Every row gives one point. Any point is a mix of the corners, with weights that add up to 1. It lies inside the corners' shape when no weight is negative. Is each point inside? If not, which corners have a negative weight?
In the rows, zero is written as 128.

Corners:
(1): [ 46 137 113]
(2): [138 122 170]
(3): [178 161 174]
(4): [186 124  55]
Points:
[133 142 151] => inside
[132 140 176] => outside (4)
[ 69 137 142] => outside (4)
[174 146 132] => inside
[171 142 165] => outside (1)
[149 146 107] => outside (2)

Corners:
(1): [188 124 163  94 205 168 115 179]
(2): [152 140  89 110  96 109  90 141]
(3): [154 130  99 132 195 146 179 120]
(4): [248  84 175 164 191 175 153 146]
(5): [118  98 139 180 171 179 128 144]
(6): [172  92 167 179 134 126 156 107]
(7): [ 90  94 102 132  95 167 188 101]
(8): [111 205  93 145  83 125  80 138]
(9): [ 52 175  87 188  82 186  59  86]
Points:
[149 102 135 159 153 160 142 125] => outside (8)
[122 175 105 146 105 136  97 136] => inside
[154 111 142 160 167 182 135 124] => outside (2, 8)
[105 109 108 142 112 164 162 110] => inside
[154 134 126 153 139 145 110 135] => outside (7)
[137 122 114 129 154 163 175 132] => outside (2, 6, 9)

Corners:
(1): [120 111 152 116 109 136 126 128 133 135 112 170 116 155]
(2): [104  71  92 156 145 117 146 129 123 129 145 115 113  84]
(3): [111 139 163 148 109 131 145 154 123 170 136 115 124 110]
(4): [115 142 103 144 126 135 125 121 121 142 148 126 129 137]
(5): [106 140 135 143 188 134 147 130 138 120 130 106 115  76]
(6): [127 133 137 148 128 122 124 142 115 107 140 137 126 142]
(7): [122 141 114 128 122 134 100 137 145 151 143 140 147 113]
(8): [113 114 134 159 127 110 113 149 136 148 134 123 120 142]
(9): [135 142 126 126 146 130 128 131  89 142 150 151 117 143]
(10): [116 115 137 160 133  68 124 128 142 109 163 127 118 137]
(11): [ 91 144 135   7 144 124 136 119  95  96  84 155 127 143]
(12): [128 145 144 128 124 117 116 120 120 132  95 137 160 132]
(13): [180 146 142 149  98 133 116 118 129 152 153 135 121 151]
(14): [115 126 163 160 113  53 131 133 148 106  98 129  83 133]
(15): [118 137 141 156 113 127  87 122 133 133 137 138 123 146]
Points:
[123 134 140 138 123 120 126 132 125 139 128 130 127 129] => inside
[118 129 124 112 138 138 136 131 116 136 142 139 127 121] => outside (8, 12, 14, 15)
[118 126 134 143 129 105 124 131 130 125 140 132 123 134] => inside
[118 130 135 139 132 116 126 130 132 128 127 129 123 122] => outside (9)
[124 134 133 138 132 123 120 128 119 134 135 136 124 132] => inside

Corners:
(1): [ 46 104 127 121  81 137 109  72 161 170 178 104  82 123 135 132 127  98
 123 122]
(2): [129 132 107 143 149 124 125 126 106  98 112 142 147 168 114 181 103 132
 139 150]
(3): [125 141 138  84  91 146 139 139 131 149 158 108 156 131 124 131 119 144
  75 127]
(4): [118 137 117 132  86 100 133 139 126 106 174 107 154 126 144 133 115 131
 140 114]
(5): [ 96 236 129 137  85 106 124 155 153 134 151 115 160 151  89 145 138  93
  99 127]
(6): [123 115  95 131 139 140 116 149 114 153 128  87 127 124 120 180 149 140
 150 108]
(7): [ 89 114 132 128 122 125 118 148 142 152 130 131 143 144 114 142 139 128
 120 124]
(8): [112 116  94 104 148 120 100 143 144 114 159  92 146 137 129 164 127 103
 153 124]
(9): [134 107 107 143  57 136 125 162 113 116 158 136 106 133 136 163 140 151
 150 107]
(10): [159 122 158 129 116 136 117  90 116 137 148 137 134 122 128 117 141 153
 115 104]
(11): [167 114  82 121 141 139 155 136 101 119 122 151 155 139 122 146 119 130
 154 111]
(12): [ 74 170 119 129 145 145 125 118 141 150 155 128 141 164 107 129 124 130
 131 157]
(13): [143 109 122 125 133 122 179 156 114 137 150 159  87 131  94  88 101 150
 133 114]
(14): [131 134 127 127 134 131 146 168 108 138 131 162 128 120  86 153  97 139
 155 123]
(15): [165 128 128 120 118 148 107 148  92 135 153 108 114 120 184 151 128 147
 138  88]
(16): [191 135 145 139 164 140 124 166   7 121 123 128 138 124 123 164 154 151
 136  83]
(17): [111 114 136 125 145 149 127 131 154 130 201 139 153  99 191 136 140 133
 106 133]
(18): [132 119 109 121 113 108 109 116 132 124 131 138 127 133 135 152 123 131
 143 165]
(19): [159 138 145  95 162 119 179 142 100 139 127 136 156 138  98 144 142 136
 150 107]
(20): [145 107 147 145 162  86 130  91 120 150 167 111 162 158 112 130 112  77
 154 134]
(21): [ 69 161  96 121 144 131 128 154 152 141 171 146 151 148 111 179 144 142
  96 112]
Points:
[100 126 118 120 137 123 148 134 150 142 156 141 135 147  99 131 113 113
 129 133] => outside (4, 6, 10, 15, 16, 18)
[127 139 120 117 109 121 137 132 129 132 147 134 131 141 111 149 124 124
 130 118] => outside (4, 6, 7, 12, 16, 17)
[120 121 118 129 125 113 130 127 135 130 148 128 147 139 117 156 130 117
 146 125] => outside (3, 12, 13, 15, 16)
[115 133 119 129 149 127 128 129 123 140 150 133 136 140 117 149 130 124
 133 122] => outside (3, 4, 9)
[131 131 131 126 126 132 128 125 122 134 151 131 138 132 126 136 129 136
 124 120] => inside

Corners:
(1): [126 125  53 140 150 138 139  89 111 149  91  93 180 187 108 187 171 142
 159 183]
(2): [119  79 119 140 123 190 124 138 167  96 162 112 127 103 102 105 110 140
 199  80]
(3): [143 157 140 136  85 104  78 159  95 152 130  79  99  53 100  90 117 245
 171 112]
(4): [136 134  75 186 193 180 117 125 143 105 121 110 152 172  98  74 135  79
  95 115]
(5): [113 116 151 160 172 159  92  57 179 174 114 160 174 100 136  94 113 161
 130 110]
(6): [151  60 170  74  32 117 126 167  28 142 147 111  50  46 141  92 137 180
 133  50]
(7): [149  89  90 114   9  72 145 101 127 165 144 126 179 164 157 123  50 160
 108 114]
(8): [122 116 112  94 192 170  51 154 104 127  88 109 173 165  56 191 168  70
  61 214]
(9): [111 123 209 111 139  71  41  77  75 131  94 104  60 115  96 104  55 117
 101 150]
(10): [134  99  98 136 131 143 162 112 141 162 196 179 144 121 117 161 141 113
 151 158]
(11): [103  86  71 167 141 144 119 143 147 138 157 207 137 205  84 160 150 162
  95 115]
(12): [113 104 192 146 123  94  98 124  94 100 136 101 123 121 161  64 103 168
 114 123]
(13): [132 130 218 195 146  90 107 110 112 219 114 130  42 159 158  96 140 111
 119 130]
(14): [134 128 129 144 160 145  77 114 104 145 161 127 121 184  97 123 131 107
  97 126]
(15): [ 94 113  67  98  16  77 136 119  63 113 146  95 182 164 149 136 105 108
 150  90]
(16): [122 124 125 142 131 141 158 160 179 166 195  81  89  73 145  88 177 203
 172  59]
(17): [113 175 159 107 123 126 153 138 114 117 132 101  94 137  82 118  77 143
 183 160]
(18): [143  66  78 107 153 152 106 169 126  89 177 177 188 185 177 140 115  35
 128  75]
(19): [126  99 126 143 140 127 146 193 144 228 173 148  85 151  92  77 132 143
 150 119]
(20): [169  54 167 146  86 112 157 113 155 179 150 179 108 107  50  96 139 121
 142  89]
(21): [103 107  86 165 113 119 247 136 134 200 154  67 197 150 154 175  92 210
 114 104]
Points:
[129 113 113 130 117 128 127 127 123 153 140 124 132 139 113 129 122 138
 137 124] => outside (12)
[125 111 122 139 117 124 127 130 122 149 136 114 134 145 122 116 116 146
 127 116] => outside (10)
[126 109 140 125 111 119 100 129 110 141 133 122 119 128 114 112 126 143
 137 118] => outside (4, 10, 21)
[131 111 126 142 129 124 126 125 122 155 138 125 129 141 115 117 128 135
 124 120] => outside (2)
[124 100 120 129 114 127 119 131 107 146 135 118 132 126 131 122 130 144
 127 115] => outside (14, 17, 20)
